Each row is a point. The points of each table are mixes of a few directions, plus a little noise. How many directions does each table use, and how many do they share? Where both have some left over, give the other angles between the two spaces (their principal angles), to ten degrees, smallest first.
(in the rows, 128 means zero)

First (7 x 3):
73	151	148
116	143	174
197	99	106
165	110	102
154	114	109
135	126	128
58	153	130
Second:
161	110	138
91	140	109
181	87	131
79	174	135
Directions: first 2, second 2, shared 1; angles 30

First:
148	169	170	111
132	135	136	125
118	107	107	137
95	60	58	157
148	168	169	111
Second, 5 rows:
119	138	151	63
110	125	104	179
142	120	115	170
155	133	163	54
114	124	107	174
Directions: first 1, second 2, shared 0; angles 50

First, 9 rows:
68	152	102	124	72	122	126	207
76	149	106	125	79	123	126	198
162	114	143	130	161	132	128	83
181	108	149	131	177	134	128	60
208	95	163	133	203	135	131	22
109	135	120	127	109	126	128	154
120	132	124	127	119	126	128	139
88	144	111	126	91	123	127	181
142	122	134	129	141	129	129	110
Second:
184	156	131	130	120	130	132	158
112	114	149	114	121	106	135	120
143	171	126	125	87	123	73	95
101	89	117	135	115	138	162	109
142	125	142	123	131	82	110	143
31	76	180	90	209	161	215	147
183	161	100	148	110	154	120	140
127	133	79	158	129	130	78	112
Directions: first 1, second 5, shared 0; angles 90

First (9 x 9):
105	78	153	83	72	135	105	142	54
102	153	153	135	191	77	51	99	114
160	145	108	160	151	126	164	135	178
180	126	117	165	157	103	160	153	171
127	125	138	130	143	108	107	127	119
154	107	124	133	113	129	155	151	132
33	171	122	78	88	198	99	67	98
135	151	110	144	138	142	153	122	164
155	95	126	125	99	132	158	157	121
Second (8 x 9):
120	164	166	125	113	182	143	121	125
141	119	217	110	95	152	130	162	76
125	146	194	114	106	138	146	156	119
124	127	111	129	137	99	133	133	147
153	58	62	139	153	64	85	125	109
155	133	80	166	177	110	121	108	165
133	108	142	119	111	154	111	124	86
74	171	53	120	131	124	153	95	197
Directions: first 3, second 4, shared 2; angles 80

First (8 x 12):
106	160	127	122	91	158	122	145	118	114	162	137
139	157	123	101	106	104	133	86	150	114	147	140
171	72	151	190	129	161	134	175	155	173	171	116
137	177	130	44	109	71	132	100	93	95	49	111
117	141	70	131	154	108	146	104	96	154	69	91
145	115	142	123	139	112	164	113	163	84	128	147
111	137	138	103	133	110	82	104	123	137	129	145
100	64	141	210	164	200	114	198	127	152	168	137
Second, 8 rows:
88	213	76	117	122	130	144	128	110	157	117	103
97	159	85	167	160	145	155	141	139	165	132	113
158	109	139	119	169	72	119	89	160	154	104	131
151	119	205	77	80	126	58	173	89	133	119	128
66	153	121	135	153	153	128	144	126	104	137	152
167	118	132	120	66	149	141	155	93	122	125	95
150	75	154	132	166	113	154	139	137	91	82	131
146	77	114	156	108	136	125	55	170	100	207	168
Directions: first 6, second 6, shared 5; angles 50

First (9 x 14):
99	162	174	103	122	186	134	129	207	122	147	146	89	138
164	97	110	147	136	84	129	119	70	138	113	110	150	96
183	93	136	96	199	176	101	72	107	108	58	90	182	99
142	152	153	153	103	98	173	150	137	148	198	133	65	69
99	162	131	161	95	123	132	180	140	123	98	186	188	161
82	165	87	125	125	156	114	161	152	99	130	150	148	189
129	109	104	103	150	141	112	100	122	121	135	95	107	139
98	71	100	112	98	86	99	99	100	153	125	106	103	186
158	139	154	154	120	105	157	141	119	140	147	136	120	71
Second:
93	151	116	89	132	167	129	117	182	117	199	105	39	149
188	100	136	167	137	78	139	129	59	142	83	128	190	69
157	98	177	138	119	111	131	110	116	151	90	136	152	95
78	134	101	102	129	166	93	130	155	107	98	139	152	209
129	116	121	132	131	125	113	127	110	124	87	135	173	146
97	131	126	88	134	168	113	106	171	120	154	110	76	161
139	121	187	149	98	110	144	135	137	153	106	158	144	101
162	156	124	192	110	69	169	182	83	137	145	156	159	67
80	145	133	98	115	168	116	126	185	121	148	135	89	177
157	129	59	124	173	117	130	120	82	107	169	78	106	102
Directions: first 5, second 4, shared 4

First:
133	118	96	129	127	130	112	176	121	169	133	154	128	137	131	116	150	121	145	115
128	128	129	128	128	128	129	126	128	126	128	127	129	128	128	129	127	128	127	129
137	108	63	130	127	132	95	224	113	211	137	181	130	146	134	103	172	113	163	103
125	135	151	127	129	127	139	95	132	99	124	110	127	122	126	137	113	133	116	137
123	138	158	127	129	127	143	84	135	90	124	104	127	120	125	140	108	134	112	140
116	154	210	126	130	124	168	7	146	24	116	63	126	107	119	160	72	146	84	160
133	117	92	129	127	130	111	180	121	173	133	156	129	137	131	114	152	120	147	114
128	127	123	128	128	129	125	135	127	133	129	131	128	129	128	126	131	127	131	126
135	112	78	130	126	131	104	200	117	191	135	168	129	141	132	108	161	117	155	109
120	144	178	127	129	125	153	53	139	63	121	88	127	114	123	148	94	139	101	148
Second:
137	139	151	100	145	163	90	135	120	153	107	108	177	91	124	110	98	141	127	118
109	178	234	71	131	126	121	79	123	144	90	134	189	147	124	107	93	141	156	141
143	112	117	111	133	126	121	137	97	153	168	132	110	133	100	150	186	112	148	106
137	149	180	99	132	148	114	100	117	134	128	104	156	113	113	128	107	138	134	122
144	126	132	110	148	165	95	130	118	135	120	93	161	77	119	125	107	139	113	115
112	165	205	90	135	133	121	86	131	126	89	121	179	128	131	110	86	143	135	142
124	110	79	161	111	100	151	159	134	132	148	162	83	165	137	133	164	113	137	129
127	116	107	159	122	118	153	110	142	83	138	113	94	125	132	146	126	127	103	138
103	80	29	170	142	98	144	167	145	101	112	158	94	128	156	131	169	110	98	142
127	114	95	161	109	102	159	133	135	111	155	144	77	159	131	144	155	116	128	132
144	119	79	177	99	130	139	171	146	136	152	138	88	145	142	122	118	128	128	122
Directions: first 1, second 5, shared 1

First (10 x 24):
117	167	148	185	116	108	127	109	128	89	143	143	132	138	163	127	119	109	148	153	82	151	146	158
42	194	148	121	144	59	127	149	63	48	150	91	95	112	124	118	138	98	139	218	82	117	107	151
152	93	107	91	124	160	127	139	138	162	108	124	133	114	110	121	134	145	123	86	167	114	120	103
186	90	119	146	115	171	129	109	174	176	117	157	152	142	138	136	119	145	124	71	150	141	147	118
84	163	126	105	120	106	124	152	85	78	122	101	111	94	124	99	141	113	152	156	114	113	111	132
111	92	126	69	179	108	136	142	120	174	143	104	110	149	77	165	133	145	71	156	166	105	101	103
161	98	125	133	133	149	131	115	158	169	128	144	140	147	125	145	121	142	111	102	146	135	137	120
65	199	151	157	124	74	125	134	82	45	147	113	109	116	149	113	131	95	156	198	69	133	126	162
190	99	108	141	90	188	123	118	167	157	98	154	156	113	147	106	125	142	152	47	150	137	148	117
172	87	123	132	136	156	132	112	167	183	127	147	143	153	123	150	120	147	104	93	154	135	138	115
Second, 10 rows:
123	119	145	140	161	103	135	114	139	152	157	134	125	170	117	168	119	131	90	161	124	134	129	133
77	152	146	100	139	98	125	148	90	72	111	100	89	100	144	123	129	115	124	181	97	121	126	142
137	133	152	180	142	111	133	98	152	135	155	152	135	172	148	162	111	123	110	152	101	153	148	149
184	95	76	78	59	219	114	156	138	137	52	126	147	46	135	54	146	147	186	7	180	108	128	93
81	153	147	108	138	99	126	144	94	74	114	105	93	105	147	125	128	115	125	179	96	125	128	143
144	107	131	140	156	119	136	112	149	177	161	140	141	174	104	164	123	138	95	133	145	131	123	122
110	146	152	160	146	97	132	113	128	112	150	135	122	155	142	152	118	117	114	171	96	143	138	149
200	66	96	94	94	211	123	133	170	177	69	142	144	94	139	105	127	158	136	27	177	124	143	98
142	143	122	169	119	123	129	113	138	142	160	145	157	153	116	126	131	123	146	117	129	134	124	132
86	165	114	111	126	98	126	151	83	101	151	101	129	112	90	102	150	114	154	150	134	105	92	123
Directions: first 3, second 4, shared 3

First (8 x 32):
152	135	102	117	138	96	136	116	108	142	111	152	162	117	150	114	118	147	116	135	104	135	128	71	116	101	82	130	95	107	139	121
159	156	80	125	104	140	142	171	106	102	141	115	144	151	134	116	123	145	90	110	139	83	114	126	120	94	98	92	192	127	159	165
12	132	192	103	144	165	84	164	111	71	144	89	128	172	135	156	135	116	161	124	181	139	135	136	89	135	162	156	119	134	105	153
131	141	141	123	120	121	142	129	135	126	104	121	154	77	142	129	126	133	156	138	111	134	164	121	114	160	140	144	96	133	106	156
172	133	111	122	142	100	158	98	128	149	118	192	130	106	138	125	120	138	130	129	102	153	119	101	152	116	85	116	108	107	143	92
144	158	152	121	118	130	172	129	147	117	111	165	128	69	134	143	128	130	175	125	113	148	153	149	141	174	135	121	124	128	116	136
160	38	125	176	133	139	92	70	178	177	160	87	50	159	84	130	142	83	84	151	152	122	110	203	202	127	193	139	134	184	118	92
90	129	122	136	128	134	100	147	109	141	132	104	126	172	108	111	135	132	116	112	127	108	98	115	90	115	130	131	155	101	139	104
Second:
130	144	145	120	126	116	152	128	122	136	132	168	118	137	116	124	128	132	166	138	88	158	122	89	128	132	93	159	100	111	116	54
160	115	113	183	102	144	95	152	70	193	109	103	66	180	70	115	113	116	59	84	105	65	80	156	114	136	159	103	249	86	199	68
129	150	147	125	126	143	155	134	150	123	139	169	109	119	131	162	138	114	173	122	144	142	128	143	166	120	83	112	132	123	123	108
98	115	143	111	155	124	142	107	132	112	150	185	141	140	136	126	129	134	154	148	140	168	121	109	143	110	96	145	81	129	112	115
124	119	119	107	143	126	147	115	143	96	149	156	169	113	162	134	130	136	141	157	159	147	149	115	155	92	83	133	75	157	106	181
163	146	108	121	107	126	153	147	132	112	140	124	144	123	141	131	129	131	134	142	122	118	145	106	143	101	81	135	119	147	117	137
142	106	121	151	129	115	87	109	122	164	73	66	140	76	137	123	116	125	80	111	127	94	149	159	100	172	212	106	144	121	148	194
106	152	138	104	126	132	143	142	157	88	151	126	129	138	134	132	144	129	167	134	131	153	131	121	124	128	119	141	105	142	97	116
102	104	117	133	137	124	78	122	125	126	110	55	137	128	127	103	125	133	77	116	137	107	127	154	80	160	227	121	145	135	135	181
Directions: first 6, second 6, shared 2; angles 30, 30, 40, 70

First:
159	124	130	113	140	149	128	134	118	122	117	131	118	99	126	150	123	137	120	128	105	141	150	147	136	116	161	112	127	135	137	103
120	115	198	168	151	89	147	126	122	110	155	140	150	158	86	131	157	140	103	149	112	173	128	111	124	142	99	142	122	126	150	115
165	205	82	130	99	151	66	77	145	157	76	101	112	132	64	125	91	181	135	122	171	25	249	97	101	141	172	188	69	149	63	164
113	105	158	139	140	112	151	141	123	115	149	139	142	134	134	129	147	118	119	133	115	167	92	130	133	129	106	115	142	120	150	118
49	106	90	129	103	72	112	126	147	172	154	110	101	200	214	72	98	56	192	132	155	88	50	130	133	128	71	149	163	118	118	167
198	139	104	88	138	188	115	132	114	123	89	128	105	59	122	170	108	154	117	118	97	126	188	163	138	104	205	102	118	143	127	93
158	108	120	97	141	160	137	149	114	120	119	134	112	83	156	153	122	122	127	122	94	156	122	165	146	107	165	90	144	132	148	95
59	122	141	163	110	104	168	136	141	106	164	142	185	156	123	95	176	117	113	118	174	146	46	82	115	159	44	128	139	103	129	170
Second:
110	143	80	94	111	169	121	142	134	134	111	114	120	105	180	115	100	125	159	99	132	109	88	151	132	105	144	102	134	149	114	158
124	189	201	130	160	177	116	141	120	110	110	102	137	124	105	129	83	232	144	118	56	170	128	165	120	68	181	119	71	235	128	167
131	89	56	112	98	108	132	123	134	143	132	141	116	121	163	123	150	52	126	126	181	87	120	110	135	162	98	126	172	57	121	107
165	128	152	140	143	114	115	114	120	131	122	131	113	130	91	148	128	140	114	146	113	130	188	128	128	132	150	145	116	125	132	97
162	121	95	111	122	132	110	118	124	143	112	126	101	113	134	141	117	109	131	132	132	100	170	135	133	132	152	132	136	112	121	103
111	178	171	120	147	179	122	145	127	115	113	105	136	119	131	121	87	207	150	110	77	158	104	161	122	76	168	112	87	216	124	171
207	109	114	122	138	106	98	99	118	150	110	133	84	118	89	167	124	108	110	159	123	98	245	129	134	147	171	156	129	92	126	59
77	89	170	183	125	56	175	127	135	108	183	154	180	176	98	108	200	90	91	145	171	165	73	70	118	181	28	144	154	69	149	127
93	87	76	129	97	97	153	132	139	132	154	145	143	138	166	106	167	53	123	120	188	108	68	96	131	167	61	122	174	57	129	130
148	116	78	104	113	135	115	123	130	143	116	129	105	111	151	133	118	97	136	124	145	95	143	134	133	133	142	125	144	105	118	113
84	161	217	160	151	132	148	142	128	99	147	122	170	153	98	113	131	198	124	125	92	188	81	128	117	103	111	125	94	189	139	171
Directions: first 4, second 3, shared 2; angles 80

First, 9 rows:
127	129	131	125	126	125	129	130	128	125	131	127	129	124	127	127	129	131	130	129	127	127	128	128	125	126	126	129	125	127	130	128
133	124	102	156	147	151	123	114	125	151	101	132	116	165	136	139	121	107	107	121	136	133	127	127	153	145	149	124	154	138	114	129
133	124	102	156	147	152	123	114	125	151	101	133	115	166	136	139	121	107	107	121	136	133	127	127	154	145	149	124	155	138	113	129
111	141	210	38	68	52	145	172	137	53	215	114	168	7	101	92	151	196	194	151	101	112	131	131	46	72	62	142	44	95	175	125
123	132	153	100	110	105	133	141	131	105	154	124	140	91	120	117	135	149	148	135	120	123	129	129	103	111	108	132	102	118	142	127
133	124	103	155	146	151	123	115	125	151	102	132	116	164	136	139	121	107	108	121	136	133	127	127	153	145	148	124	153	138	114	129
132	125	108	150	142	146	124	117	126	146	107	132	118	157	134	137	122	112	112	122	135	132	127	127	148	141	144	125	148	136	117	129
129	127	125	131	130	131	127	126	128	131	125	129	127	132	129	129	127	125	126	127	129	128	128	128	131	130	130	128	131	129	126	128
130	126	116	141	136	139	125	122	127	139	116	130	122	145	132	133	125	119	119	125	132	130	128	127	139	136	137	126	140	133	121	128
Second:
126	107	146	97	111	121	132	132	126	109	132	119	121	121	118	118	127	135	145	124	120	147	138	120	118	124	132	121	115	111	155	139
126	132	113	157	135	169	179	84	156	113	106	86	97	132	113	145	131	109	144	91	118	125	117	109	100	170	100	144	126	141	102	129
121	140	115	92	128	149	176	118	143	147	146	99	122	145	137	135	86	137	126	86	147	101	143	95	102	172	109	152	105	150	106	129
140	144	96	194	153	176	156	98	159	156	98	133	108	145	139	151	131	101	108	128	126	97	106	122	148	151	117	134	170	154	66	132
127	113	149	47	107	99	114	172	112	148	164	152	147	134	146	106	93	157	119	141	145	124	159	114	139	110	152	118	113	117	158	145
120	135	134	183	136	101	86	115	106	82	112	119	137	101	100	130	182	118	147	137	108	165	105	172	115	102	121	125	120	113	155	99
129	130	131	113	127	113	110	147	118	143	140	147	142	130	139	122	121	137	117	141	136	122	134	133	140	115	139	124	129	127	134	128
138	118	132	185	134	127	97	122	127	110	98	150	122	115	118	130	171	109	130	163	105	150	105	155	153	97	139	108	161	113	131	129
124	132	136	85	122	96	103	163	106	145	157	148	154	130	143	115	108	150	115	139	146	121	145	132	136	111	142	127	113	126	146	123
Directions: first 1, second 4, shared 0; angles 40

First (11 x 32):
119	114	144	159	114	102	112	134	90	171	101	125	193	107	137	113	112	117	139	121	131	129	123	127	104	81	168	113	118	153	72	133
128	128	119	118	139	134	136	128	138	114	131	137	112	130	127	130	133	131	123	131	130	130	129	133	133	141	115	131	127	122	145	120
141	150	194	184	40	107	67	120	75	207	130	48	205	128	127	133	93	116	166	102	107	106	124	86	101	58	205	120	152	162	26	202
138	144	134	120	115	141	123	121	140	118	147	110	103	142	121	139	130	132	130	126	121	122	130	118	138	142	119	137	142	119	139	143
125	124	131	136	126	122	124	130	119	138	121	128	143	123	130	125	124	125	131	126	129	129	126	128	122	118	137	123	125	134	115	128
125	123	156	166	96	103	100	130	86	180	109	105	196	112	134	118	107	116	144	116	124	124	123	118	104	76	178	114	125	155	61	150
109	97	104	129	168	111	148	141	117	128	95	174	154	104	139	108	132	123	117	136	144	143	125	153	118	119	127	116	101	135	129	87
157	176	156	117	75	160	105	108	155	114	183	65	70	168	109	160	127	139	139	120	104	106	134	93	150	156	117	150	170	110	145	183
137	142	90	72	169	169	166	121	193	49	164	153	20	156	117	147	158	146	104	144	130	132	136	139	168	209	52	150	137	86	229	102
131	133	101	91	159	152	154	126	167	77	147	149	63	143	122	138	148	138	111	139	132	132	133	138	152	178	80	141	131	103	193	107
97	78	78	116	208	107	172	149	124	110	80	214	149	92	144	98	143	124	103	145	156	155	123	175	120	130	108	112	82	131	151	52
Second, 11 rows:
100	156	140	157	130	155	107	121	161	94	136	158	124	203	126	182	123	171	49	136	175	106	152	98	144	167	112	126	122	53	184	112
139	116	120	115	129	113	137	132	115	143	124	116	130	97	127	105	129	113	160	123	108	137	118	142	122	110	132	127	130	162	104	132
115	148	151	150	122	159	112	123	142	106	135	142	124	172	133	165	128	142	83	138	159	115	144	103	138	153	129	138	128	76	166	128
155	115	156	117	111	145	138	131	88	147	125	93	126	72	142	100	140	65	191	136	103	145	113	131	118	106	164	157	140	166	99	161
142	100	86	97	141	77	149	134	116	160	119	117	136	73	118	79	125	124	181	110	87	144	107	166	116	95	118	105	126	198	77	120
145	123	157	127	112	150	132	129	101	136	128	104	124	98	140	116	139	82	165	139	117	137	122	122	124	118	157	155	137	142	116	153
143	102	89	97	140	79	149	134	115	158	119	116	135	73	119	79	125	123	181	111	88	143	107	164	116	95	120	106	128	196	78	122
132	105	72	99	149	67	147	134	133	153	120	130	137	93	112	87	120	150	158	105	94	138	112	167	119	101	102	91	121	187	86	107
106	150	140	152	127	151	111	122	154	100	134	151	125	186	128	172	124	160	66	136	165	110	147	104	140	159	117	128	123	68	172	116
142	119	141	122	119	135	134	129	105	140	126	107	127	95	136	110	135	93	166	132	111	138	118	131	123	114	147	143	134	152	109	146
87	173	156	175	126	179	93	116	177	74	140	171	122	243	128	215	121	187	7	143	202	95	167	79	151	189	109	132	120	10	216	110
Directions: first 2, second 2, shared 0; angles 60, 60

First (8 x 32):
115	80	124	135	145	109	134	128	95	111	98	136	161	114	108	141	141	112	94	129	101	147	66	133	120	158	54	176	134	149	105	100
122	115	132	149	119	136	124	146	113	127	112	121	140	122	110	132	139	120	107	117	125	138	99	125	125	142	103	142	130	128	118	104
129	123	115	118	163	104	136	98	127	123	137	140	127	142	140	125	123	126	128	147	117	117	139	134	114	123	104	127	133	135	119	141
129	127	142	98	96	153	129	139	178	139	116	127	80	101	143	147	116	158	191	129	162	139	174	113	171	121	249	88	91	146	177	175
126	129	115	188	165	131	124	133	108	139	133	121	122	169	111	115	143	111	90	127	125	107	127	112	87	132	77	102	145	114	107	102
140	170	129	111	121	139	128	118	165	142	158	127	90	143	153	119	112	146	168	135	153	108	194	122	137	99	205	77	118	116	153	164
135	154	133	115	106	137	123	131	139	132	142	123	126	125	138	120	120	133	141	124	138	125	147	131	138	113	159	122	128	114	137	135
127	127	133	110	104	114	124	130	100	111	125	127	179	108	121	124	130	117	103	117	105	144	77	151	132	133	74	191	144	120	106	101
Second, 9 rows:
139	188	158	186	132	157	119	124	161	169	141	136	143	177	117	144	117	92	123	105	134	82	166	135	67	147	117	78	154	97	107	75
138	163	153	115	103	121	122	117	149	127	131	137	145	126	137	134	122	110	150	127	143	122	141	136	115	134	144	134	143	122	132	119
127	118	128	104	120	123	132	124	125	123	127	126	132	113	131	127	120	137	131	128	118	138	121	139	150	123	138	145	125	131	133	141
115	72	107	132	153	135	143	133	94	135	124	104	114	119	103	118	116	148	91	122	83	145	108	142	174	120	126	137	124	122	128	147
125	114	165	144	114	106	128	125	142	115	83	138	133	115	114	153	142	90	149	135	159	146	114	110	108	171	142	142	147	154	144	114
113	97	39	83	163	156	124	149	108	123	162	145	105	118	170	120	141	216	121	137	103	121	118	119	151	77	80	119	36	155	105	158
112	67	80	123	166	148	141	140	92	137	135	113	107	120	117	119	120	175	90	123	77	138	107	138	174	107	107	128	92	130	116	151
140	162	167	115	94	109	123	115	150	118	120	135	147	121	133	134	124	95	157	131	155	132	137	132	115	144	155	144	157	125	142	121
140	171	154	149	107	95	117	127	129	107	129	121	125	143	130	103	149	89	141	143	180	127	142	101	95	129	142	127	173	115	144	125
Directions: first 4, second 5, shared 2; angles 70, 80

First, 8 rows:
147	123	150	113	154	121	84	153	128	125	103	110	215	159	170	156	123	168	125	128	110	80	102	107	176	198	209	105	64	172	133	104
128	128	126	130	126	127	131	125	129	129	130	129	123	125	125	126	126	127	129	128	131	129	130	130	124	123	121	129	132	126	128	131
111	133	109	140	104	135	169	104	126	132	149	144	49	98	89	100	131	91	132	129	146	171	152	145	84	63	52	152	184	88	125	150
137	126	137	123	139	125	113	135	130	126	118	120	157	140	143	139	127	142	129	128	123	112	118	121	146	152	156	120	106	142	129	119
130	127	133	126	133	126	119	133	129	127	124	127	144	135	135	135	128	136	128	127	124	118	123	124	138	142	144	124	114	136	129	124
132	127	131	126	132	127	120	133	126	127	122	125	143	134	135	133	127	136	128	129	124	120	124	123	138	140	140	123	117	135	129	123
107	134	101	146	94	136	184	97	125	132	159	151	20	86	76	91	133	78	130	130	151	186	160	152	69	42	27	161	205	73	122	156
137	126	139	121	143	125	106	140	128	125	115	118	169	144	149	145	126	147	128	128	117	104	117	120	153	163	168	115	95	149	129	117
Second, 10 rows:
131	130	124	125	127	129	131	130	128	126	128	132	128	130	126	130	132	127	133	133	125	126	129	132	127	125	126	127	134	125	126	129
133	132	119	119	126	130	134	131	127	125	128	137	128	132	124	133	137	125	137	140	121	124	130	138	127	121	124	124	142	121	124	131
120	121	143	141	132	124	119	124	128	133	129	114	128	121	133	121	114	133	113	110	139	136	125	113	129	139	135	133	105	139	134	122
162	161	60	67	111	146	171	149	126	104	128	194	130	162	103	160	192	106	198	211	80	95	142	198	126	77	99	106	234	76	100	157
140	140	102	105	122	135	145	136	128	119	128	154	128	141	118	140	152	121	155	160	110	116	134	154	127	108	116	120	169	108	117	139
129	129	128	128	129	129	128	128	128	129	128	128	128	128	128	129	129	127	128	128	128	128	128	128	127	128	128	128	128	127	128	128
140	140	105	107	123	134	142	135	128	120	128	151	129	139	120	139	150	120	152	157	112	117	133	151	127	111	118	121	164	110	118	138
132	132	120	121	127	131	133	131	128	125	128	136	128	132	125	132	135	125	136	138	123	124	130	136	128	122	125	125	141	122	124	132
104	105	175	172	140	116	98	114	129	145	128	81	127	104	146	105	83	143	79	69	161	151	119	80	130	163	148	143	53	165	147	108
90	90	205	197	146	108	79	105	129	155	129	53	126	90	158	91	55	153	49	33	182	165	113	49	130	185	161	152	7	186	159	95
Directions: first 1, second 1, shared 0; angles 70

First (9 x 32):
128	127	133	141	138	121	124	133	127	123	128	135	134	126	128	123	120	129	127	122	133	129	126	130	136	132	129	127	134	129	126	119
125	143	79	7	33	194	162	75	141	172	130	66	76	150	129	177	200	125	137	184	77	117	150	110	56	90	121	135	72	118	150	207
129	122	148	175	165	102	115	149	123	111	127	152	148	119	128	109	100	129	125	106	148	132	119	135	156	143	131	125	150	132	119	97
126	137	98	55	71	168	148	96	136	155	129	90	97	142	129	157	172	126	133	162	97	121	141	117	84	105	124	132	94	122	141	176
127	131	118	104	109	141	134	118	130	137	128	116	118	132	128	137	143	127	130	139	118	126	132	124	114	121	127	129	117	126	132	144
129	124	139	156	150	113	120	140	125	118	128	142	140	123	128	117	112	129	126	115	140	131	123	132	144	137	129	126	141	130	123	110
129	122	146	173	163	104	116	148	123	112	127	151	147	120	128	110	101	129	125	107	147	132	120	134	154	142	131	125	149	132	120	99
129	122	148	176	166	102	115	149	123	110	127	153	149	119	128	109	100	129	125	106	148	133	119	135	157	143	131	125	150	132	119	96
129	124	143	165	157	108	118	144	124	114	128	147	144	121	128	113	106	129	125	111	144	131	121	133	150	140	130	126	145	131	121	103
Second:
127	130	100	129	141	132	113	146	83	125	149	136	121	122	152	162	135	112	178	128	140	107	142	153	113	123	116	95	90	107	115	116
176	147	155	166	143	96	118	175	114	160	143	156	154	113	131	120	85	125	129	131	153	144	137	123	170	148	128	145	164	121	107	133
65	87	91	85	131	167	147	79	149	64	89	82	87	153	112	126	168	132	103	140	67	136	106	120	104	104	139	124	107	144	151	93
124	131	113	150	150	121	105	147	85	122	154	151	134	116	155	154	129	115	181	109	160	99	139	161	115	129	115	88	93	109	115	111
84	108	119	129	140	138	127	99	138	88	115	122	121	135	126	122	147	133	125	106	123	115	113	139	109	121	130	108	110	137	142	103
117	113	134	132	141	127	136	122	146	106	107	119	125	135	113	108	121	134	98	131	107	147	114	115	145	129	138	144	150	141	133	109
103	122	141	130	122	130	132	98	156	115	118	128	133	132	119	110	139	140	109	106	133	120	115	128	114	127	131	126	129	142	144	129
176	155	139	166	143	98	105	182	84	167	165	166	154	106	152	146	96	115	171	123	174	118	150	146	148	144	115	116	129	105	100	137
144	136	141	86	82	143	156	105	172	158	109	99	118	140	103	112	136	140	79	158	95	155	126	91	130	123	138	173	156	143	142	171
163	151	148	107	87	128	142	126	152	177	131	122	134	128	117	122	124	135	106	147	127	141	137	105	132	131	130	160	150	131	131	178
Directions: first 1, second 4, shared 1

First (8 x 32):
132	135	140	138	137	139	95	84	143	164	112	104	170	122	73	152	146	142	99	87	145	100	114	116	177	124	146	135	148	119	131	154
190	116	75	16	144	166	149	102	170	84	133	209	115	67	124	90	63	97	237	98	173	200	67	99	120	116	152	115	173	79	114	20
108	135	144	169	112	129	122	134	110	147	128	108	132	130	116	148	158	158	92	128	102	99	122	136	130	126	126	144	98	149	136	179
109	131	146	155	133	110	117	120	123	131	121	89	141	157	122	130	143	126	95	139	134	114	150	137	148	130	111	127	137	130	131	151
104	135	143	153	117	131	128	96	118	101	122	82	140	128	88	120	157	159	103	135	134	127	81	142	163	107	94	155	129	122	136	173
184	121	82	48	127	176	143	127	154	127	138	223	111	56	128	122	84	124	214	86	132	164	73	97	99	123	177	124	128	110	119	57
101	126	140	164	120	96	145	181	101	121	139	115	99	167	185	124	135	118	106	177	98	120	184	149	87	143	106	119	98	155	129	143
96	126	154	181	134	77	125	181	105	149	131	93	117	197	189	138	139	101	78	175	106	99	233	148	100	156	112	104	112	159	128	148
Second (8 x 32):
134	138	145	134	123	96	125	132	122	117	139	118	113	128	150	156	143	114	90	147	157	136	155	119	120	139	131	90	128	124	121	142
132	115	94	104	114	160	164	169	120	110	140	187	93	108	156	95	100	136	199	138	80	146	101	137	75	122	126	158	96	147	130	90
125	125	141	142	155	103	98	123	140	168	114	101	159	171	134	141	124	97	97	121	140	101	200	125	147	147	138	105	157	128	124	122
141	149	160	145	142	116	74	68	148	182	113	86	182	122	71	188	160	130	54	79	180	91	136	101	196	134	164	104	160	109	128	171
145	117	87	92	100	180	168	162	119	113	142	209	87	68	142	103	105	159	208	121	74	152	57	128	72	114	143	162	78	144	131	100
126	142	139	127	104	107	153	133	109	70	150	121	89	104	150	134	144	137	108	164	150	162	96	129	112	118	105	108	110	120	126	150
117	137	170	161	157	73	85	97	140	158	111	54	170	186	122	161	146	92	45	128	180	99	213	123	180	150	125	85	176	114	124	151
102	102	83	116	126	190	159	134	126	103	114	149	132	133	100	47	100	156	224	126	62	134	64	162	121	100	91	215	122	140	142	95
Directions: first 4, second 4, shared 3; angles 80
